Each point is reached from the start by the listed moves, each made 0, 1 or 2 times, or once backwards (-1), plus a little noise. Is the number of moves made odd or even? Then give how often each move was made.

Moves:
(1): [-1.6  3.6]
(2): [-0.5 -3.3]
Start: [-0.5 -1.0]
Points:
[0.1 2.2] => odd (0, -1)
[-1.6  5.8] => even (1, -1)
[-1.1 -4.1] => odd (0, 1)

Moves:
(1): [ 1.1  0.3 -0.3  0.2  0.4 -2.8  0.4  1.0  0.2 -2.1 -2.0]
(2): [ 1.1  0.4  0.3 -2.0 -0.3 -0.1 -1.1 -1.4 -0.5  0.9  0.1]
(3): [ 1.0  0.5  0.7 -1.3  2.1 -0.1  0.1 -1.9 -1.0  1.5  2.1]
(4): [ 0.6 -1.9 -2.0  1.8  1.0  0.0  1.2  0.4  0.5  2.1 -0.7]
(5): [ 0.2  0.2 -0.3 -1.8  1.1  1.2 -0.1  2.6  2.0  0.3  0.3]
(6): [ 1.6 -0.7  1.3 -1.2 -1.4  0.7  0.7  0.5 -1.4  0.9  0.7]
(7): [ 0.7 -1.0 -0.4  0.3 -0.3 -0.9 -0.4 -0.6  0.0 -0.6  1.2]
(8): [ 0.1 -2.0  0.8  0.3 -1.9 -0.9 -1.6 -0.1  1.6  1.0  0.3]
(9): [ 1.9  0.9  0.0  0.2 -0.4 -0.5 -2.7  0.3 -0.7  0.1  0.6]
Start: [-0.7  0.7 -0.4  0.0 -1.4  0.2 -0.2  0.9 -1.0  0.3 -1.3]
Points:
[ 10.1  -1.3   2.3  -1.9 -10.3  -8.1  -7.8   0.2  -5.3  -1.5  -3.7] => even (2, 2, -1, 0, -1, 2, 1, 1, 2)
[ 0.5 -0.7 -0.7  0.1 -4.7  0.1 -4.7  5.5  2.8  0.2 -2.2] => even (0, 0, -1, 0, 1, 0, 0, 1, 1)
[ 4.6 -0.4 -7.2 -2.3  4.3  0.2 -2.9  2.7  2.1  4.0 -0.1] => odd (0, 2, 0, 2, 2, -1, 2, -1, 1)
[ 7.8  0.5  0.6 -6.5  3.0 -2.1 -2.7  2.8 -0.7  1.6  5.0] => odd (1, 0, 2, 0, 2, 1, 2, 0, 1)
[  3.6   0.0   4.2  -0.9 -10.4  -7.4  -6.5   1.5  -1.6  -3.3  -6.3] => odd (2, 1, -1, -1, -1, 1, -1, 2, 1)

Moves:
(1): [ 0.3  3.0 -0.6  1.4 -0.7 -0.1  0.5 -1.9 -0.3 -1.8  0.2  0.2  1.3 -0.6
  1.5  0.5  0.9  0.2  3.5 -2.0]
(2): [ 0.1 -0.9  0.9  0.8  0.0  0.2 -0.8  1.0  0.4 -0.3  0.4 -1.0  0.4  1.2
 -0.5  1.3 -0.7 -0.6 -0.5 -1.0]
(3): [ 0.2  1.1  1.2  0.8  1.0  0.0 -0.5  1.0  0.0  0.0 -1.8  0.7  0.2  0.4
  1.0  0.3 -0.3  0.0 -0.6  0.4]
(4): [ 1.6 -0.2  0.0  1.8  0.6  1.0 -0.1  1.4 -0.3  1.9  0.8 -0.7 -1.1  1.1
 -0.6 -0.1 -2.1  0.2 -0.8  0.7]
(5): [-0.2  1.1 -1.8 -0.6 -1.8  0.6  0.9  0.3 -0.1  0.6  1.2  0.6  0.6 -0.4
 -1.4  0.0  0.0 -0.9  1.3  0.4]
(6): [ 1.1 -0.4  0.7 -2.5 -0.3 -0.1 -2.3 -1.0  0.6  1.9  1.7  1.9  0.2  0.2
  0.9  0.7  0.4  2.2 -1.2  2.2]
(7): [ 0.3 -1.8  0.0  0.9 -0.1  0.0 -0.8 -1.6  1.7  0.0 -1.9  0.1  1.3 -0.9
 -0.3 -0.6  1.7  0.8 -0.3 -2.1]
(8): [ 1.1  1.2 -2.8  1.5 -1.7  0.3  0.3  0.1  2.4 -0.5  1.3  0.3 -0.7 -0.9
  0.3  2.3  1.0 -0.6  0.5 -0.1]
(9): [-1.3  0.7  0.5  1.1 -0.3 -0.9 -1.9  0.3 -2.5  1.7  0.7  2.4  0.5  0.2
  0.4 -1.1  1.6  0.3 -0.8  1.3]
(10): [-1.5  0.0  1.0 -0.4 -0.1  0.3 -0.6 -0.6  0.0  1.5  0.1 -0.5  0.3 -1.7
 -0.9  0.2 -0.3 -1.0  0.9  0.6]
(11): [-1.1 -0.8  2.5  0.9 -2.3 -1.6  1.1 -3.0 -0.4  1.9  0.9 -1.7  1.0  0.3
  0.1 -0.5  1.9 -0.7  0.1 -1.0]
(12): [ 0.3 -0.3 -1.0  0.2 -0.9  1.4  0.9  1.9  1.4 -0.7  0.5  2.2 -1.3 -0.8
  0.2 -0.1 -0.7  1.7  0.8 -0.2]
(13): [ 1.2  0.7  3.2  0.1 -0.7 -0.9  0.0 -0.3  0.3 -0.3 -0.1 -0.6 -1.9  1.2
 -0.2  0.3  1.3  0.5 -0.1 -2.4]
(14): [-0.4 -0.8 -1.1 -0.6  0.4  0.9  0.1 -0.4 -1.4  0.4 -0.6 -1.4 -0.6  0.2
  0.5 -1.0  0.8  0.8  2.8  0.1]
(15): [-0.8 -0.9 -0.1  0.9  0.4 -2.0 -0.1 -0.7  2.4  0.6  1.5 -0.8  1.5  0.7
 -0.1  0.2 -0.3 -0.9  0.5 -1.6]
(16): [ 1.5  0.9  0.5  0.1 -0.8 -1.1 -0.1  0.1 -1.3 -0.2 -0.6  0.0  0.4 -0.5
  2.0  0.5  0.5 -0.7  1.8 -0.4]
(17): [-1.5 -0.5  1.7  0.5  3.8 -1.8  2.0  1.8 -1.5 -0.5  0.0  0.0  3.1 -1.2
 -0.9  1.1  0.5  0.8  2.0  2.6]
(18): [-0.4  1.6 -1.8 -0.7 -1.0 -1.3  0.6 -0.1 -1.2  1.9  0.1  0.3 -0.5 -1.4
  0.1  0.5  0.1  1.9  0.3 -0.9]
(19): [ 0.7  0.5  0.2 -0.1 -0.4 -1.5  0.0  0.5  0.1 -2.3 -1.3 -0.5 -0.5  0.8
 -1.0  1.6 -0.9  0.7  1.3  0.9]
(20): [-0.1  1.8  0.6 -1.5 -0.7 -1.2 -1.1  0.7  0.3 -1.7 -0.7 -2.0  0.6 -0.2
  0.1 -0.1 -0.5  1.1  0.8  1.0]
Start: [-1.3 -0.3 -0.4 -1.5 -0.4  0.4  1.6 -0.5 -1.5 -0.3  2.0  0.7 -0.8 -1.8
  2.8 -0.7 -3.6 -0.6  1.1  0.2]
Points:
[-3.3 -0.2  7.1  1.0  1.3 -6.2 -2.8  5.7 -2.7 -0.5 -8.6  1.3  3.4 -6.5
  0.7  2.0 -5.4  8.6 -1.7  9.4] => even (-1, 0, 2, 1, -1, 0, 2, 0, 1, 1, 1, 1, -1, -1, -1, 0, 1, 1, 2, 2)
[-0.8 -0.5 -3.9 -5.0 -3.5 -0.7  5.9  5.6 -0.1  2.3  4.6  1.8 -2.3 -9.8
  0.0  8.7 -4.1 -0.9  8.2 -3.2] => odd (-1, 2, -1, -1, 1, 0, 0, 1, -1, 2, -1, 1, 1, 0, 0, 2, 1, 2, 0, -1)
[-1.7  7.1  3.4  0.4 -6.7 -5.4  6.9  5.0  1.5  0.4 13.1 -2.6 -0.7  0.0
 -0.8  3.5 -4.9  6.6  4.3 -7.5] => even (1, 2, -1, 1, 1, 0, -1, 0, 0, -1, 1, 2, 2, -1, 1, -1, 1, 2, -1, 2)
[ 10.8  10.5 -14.7   2.3 -15.1   3.9  -1.7   6.3   4.5  -5.2   5.0  13.3
  -7.6  -3.6   4.0   8.7  -5.2   6.4   4.4  -1.0] => odd (1, 1, 0, 1, 2, 1, 1, 2, 1, -1, -1, 2, 0, -1, -1, 1, -1, 1, 2, 0)
[ 0.9  9.8 -4.1 -6.1 -1.5 -0.3  2.8 -3.3  4.7 -7.2  6.4  1.0  3.0 -0.3
  7.7 -0.6 -2.3 -0.9 13.4 -3.3] => odd (2, -1, 1, -1, 2, 1, -1, 0, -1, -1, -1, 0, 1, 1, 2, 0, 0, -1, -1, 1)

Moves:
(1): [-0.8  0.4  0.3 -0.4 -0.3 -1.2  0.5  0.9  1.1 -0.7  0.0 -1.8 -1.2 -0.6
 -1.2 -0.3 -0.6 -0.4 -0.3 -1.2  0.3 -1.4 -1.2  0.0]
(2): [ 1.4  0.7 -0.5 -0.1 -0.2 -2.1  1.0 -1.1 -1.3  0.0  0.8 -0.9 -0.8 -0.5
 -1.2 -0.3  0.9 -1.1 -0.1 -1.0  1.1  0.1 -1.6 -1.2]
(3): [-1.2  0.4 -0.4  0.6 -1.5 -0.7  0.1  1.3 -0.4  0.5  0.8  0.0 -0.3 -0.3
  0.4 -0.4  1.8 -0.7 -0.5  1.9 -0.3 -0.4 -0.3 -0.4]
(4): [ 1.1 -1.0  0.0 -0.1 -0.2  0.3 -1.8 -1.4 -0.3 -1.1  0.4  0.4 -1.5  1.3
 -0.9  0.8 -1.0  1.2  1.5  0.1  1.0 -2.4  3.2  1.1]
(5): [-0.9 -0.4  0.0  0.8  1.1 -2.4  0.5 -0.5  0.6 -0.7  2.6 -0.5  1.5 -0.1
  0.2 -1.0  1.2  1.5  1.3  0.5 -1.4  0.3 -1.3  2.2]
(6): [ 0.9 -0.1  0.8 -0.8  0.7 -0.2  0.9 -1.1  0.9  0.0 -0.4 -0.8  0.6  0.3
  1.0 -0.2 -0.9  0.0 -0.3 -0.1  0.3 -0.1  0.5 -0.3]
(7): [-0.2  0.0  0.6  0.1  0.2  1.2 -0.4  1.3 -0.3  1.4  0.7  0.3 -0.3  0.9
  0.7  0.5 -0.2 -0.6  1.1 -0.4  1.2  0.4  0.5 -0.3]
(8): [-0.1  0.6  0.1 -0.9 -0.1  0.1 -0.2  1.1  1.0 -1.3  0.5 -0.3  1.7  0.6
 -0.3 -1.0 -0.6  0.0 -0.5  0.4  1.3 -1.2  0.0 -0.5]
(9): [-0.9 -0.6 -0.8 -0.7  1.2 -0.7  0.2  0.4 -0.2  0.5 -1.6  0.5 -0.4  0.1
 -0.3  0.7 -0.2  0.4 -1.8  2.7 -0.8  1.2  0.3 -0.3]
(10): [ 1.4  0.0  1.4 -1.6  1.2  0.3  1.7  0.3 -0.9 -0.5 -1.0 -0.6 -0.1  2.2
  1.6  0.8 -0.7  0.3  0.0  0.4 -1.0  0.2 -0.1 -0.5]
(11): [ 0.4  0.0  0.8 -1.0 -1.1 -0.4 -1.2  0.9  1.4  0.5 -0.6  0.1 -0.1 -0.5
 -0.3 -0.8  0.4 -0.4 -0.6 -0.6  0.6  0.0  1.3 -0.4]
(12): [ 1.0  2.0  0.5  0.3  0.8  0.8 -0.7  0.5 -0.4  0.3 -0.6 -1.4  0.6 -0.4
  1.0  0.5  0.7 -1.0  2.0 -0.1 -1.1  0.7  0.5 -0.2]
(13): [ 0.7  0.5  0.5  0.2 -0.3 -0.8 -2.2  0.0 -0.2  0.0 -0.5 -0.9 -0.6  1.1
  0.2 -1.6  0.6 -0.5 -0.3  0.3 -0.4  0.7  0.7  0.8]
(14): [ 1.8  0.7 -0.7  0.5 -0.4 -1.2  0.5 -0.5  0.8  2.2  1.3 -1.7  0.8 -0.1
 -0.9 -0.8  1.4  0.9 -0.2  0.0  0.2 -0.8 -1.3  1.2]
(15): [ 0.0 -0.8 -1.8  0.3 -0.9 -1.5 -0.6  0.4  0.9  0.0 -0.3 -1.1 -1.2  0.9
 -0.3  0.2  0.1 -2.8 -0.9  0.5 -0.6 -0.3  0.0 -0.6]
(16): [ 1.1 -0.5  0.8 -1.3 -0.6  0.4  0.0 -1.0  0.0  1.5 -0.2  0.4  0.5 -1.2
 -0.5 -0.2  0.0  0.5 -0.5  0.7  0.4  0.9 -0.5  1.6]
(17): [-0.2 -1.0  1.2  1.5  1.2 -0.2 -0.7 -0.5 -0.1 -0.7  0.0 -0.1  0.6  0.8
  0.8  0.8 -1.2  0.6 -0.3  0.4 -1.4 -0.3  1.0  1.3]
(18): [-1.3 -1.1  0.8 -1.4 -0.5  0.5 -1.1  1.3  1.0 -1.4 -0.5 -1.3  0.0 -0.8
  1.0  0.5  1.0  0.4 -1.0  1.8  0.1  2.3 -1.0  0.1]
(19): [-1.7  1.0 -0.8  1.9  0.4 -3.5 -1.3 -0.9  0.6 -1.0 -1.5 -0.8  1.5 -2.5
  1.6  0.8 -0.2 -0.3  1.0 -1.1  1.8 -0.6  0.2  2.7]
(20): [-1.7 -0.5  0.4  0.8 -1.2 -1.9  0.8 -0.5  0.9  2.2  0.1  0.2  2.2  0.8
  1.3  0.0 -1.2 -0.6  0.1 -0.3  1.0 -0.5  0.4 -1.1]
(21): [-1.4 -0.1  1.0  1.3  0.6  1.2 -0.2  0.0  2.2 -1.2  0.8  1.2  1.0  1.8
 -0.6  0.2  1.3  0.8  0.5  0.2 -0.1 -0.8 -0.1  0.7]
(22): [-1.2  0.2 -0.3  1.4 -0.9 -0.6 -0.1  0.2  1.5 -1.0  1.4  0.3 -0.1  0.1
 -0.4  0.6 -0.2  0.2 -0.3  0.8 -0.3  0.3  0.2  0.0]
(23): [ 1.3  0.9  0.4 -0.3  0.3 -0.6 -0.3 -0.8  0.7  1.8 -0.2  1.2  0.3  0.6
 -0.2 -0.4  0.5  0.4 -0.5  0.6  0.4  0.0 -1.6 -0.8]
(24): [ 0.4 -0.7  2.7  1.9  0.6  1.6  0.3  1.2  1.7 -2.0 -1.4 -0.3 -0.2  1.4
  0.1 -0.2 -0.6  1.6  1.0  0.5 -0.4 -0.1  0.5  0.6]
Start: [-0.5 -0.1 -0.1 -0.5  0.1  0.4  2.0  1.0 -1.0  1.1  1.1 -0.1  0.3 -0.7
  1.3  0.4  0.4  1.1  0.3  1.1  1.0  0.8 -1.5 -0.7]
Points:
[  3.7  -1.3  -2.1 -12.0   4.0   0.1  10.7   3.3 -11.2   1.7   3.3  -1.3
  -6.0   1.0   0.7   1.0  -0.2  -2.3  -2.8   0.0   0.3   8.9  -7.1  -7.8] => even (0, 2, -1, -1, 1, 0, 2, 0, 1, 2, 0, -1, 0, -1, 0, 0, -1, 0, -1, -1, -1, 0, -1, -1)
[-7.5 -1.7  8.0  9.5 -1.1 -3.7  1.8  5.2  1.6  3.6  7.3  0.3  4.5  9.8
 11.8  2.9  0.7  0.5  8.0  8.3 -6.5  4.1 -1.3  3.2] => odd (0, -1, 2, 0, 2, -1, 2, -1, -1, 2, -1, 1, 1, -1, 1, 1, 1, 0, 0, 2, 0, 2, 1, 1)
[ -4.6   0.2  -2.9   6.0   4.9  -6.4   5.3  -4.5   1.8   9.9  11.5   7.8
   6.6  -2.4  -3.4   0.3   3.9   8.5   0.1   1.3  -1.1   2.1 -10.7   4.6] => even (0, 0, -1, -1, 2, -1, 1, -1, 1, -1, 0, -1, -1, 1, -1, 0, 1, -1, 0, 0, 1, 1, 2, -1)
[-4.7 -1.7 -3.2 -3.8  2.0 -4.5  5.0  5.9 10.4 -4.5  5.4 -6.9  0.8  2.1
 -4.2 -1.3  5.8 -1.7 -8.4  5.4 -5.3 -1.3 -9.6 -2.5] => odd (2, 0, 0, -1, 1, 1, -1, 1, 1, 0, 1, 0, -1, 1, 2, -1, 1, 1, -1, -1, 2, 0, 0, -1)
[  6.9  -2.2   5.9  -8.3   3.6  -4.9  -7.5   0.5   5.5  -4.3 -13.1  -7.4
  -5.4   1.7   1.2   3.3   1.0   3.2  -3.3   5.4   5.9   0.7   2.1   6.3] => odd (1, 1, -1, 2, -1, 0, 0, 0, 2, 2, 2, 0, 1, 1, 1, 1, 0, 2, 2, -1, 1, -1, 1, 1)
[ -5.1  -4.8  -3.2   0.9   2.3  -9.7  -3.6  -2.4   1.2  -2.0  -8.8  -1.1
  -5.6   0.1   3.1   7.8 -10.9  -4.8  -3.7  -3.2   1.5  -6.2   7.6   4.5] => even (2, -1, -1, 1, -1, 0, 0, -1, 1, 1, 1, -1, 0, -1, 2, 0, 2, -1, 2, 0, 0, 0, 0, -1)
[ -3.4  -2.7   5.3   9.0   3.1  -2.1   4.8   2.2   7.2  -6.0   6.9  -4.2
  -0.8  12.5   5.2   3.5   5.8  -0.3   0.3  11.6 -10.2   2.3  -4.5  -2.5] => odd (0, 1, 2, 0, 1, 2, 0, -1, 0, 1, -1, 1, 0, 0, 2, -1, 2, 1, -1, 0, 2, 2, 1, 1)
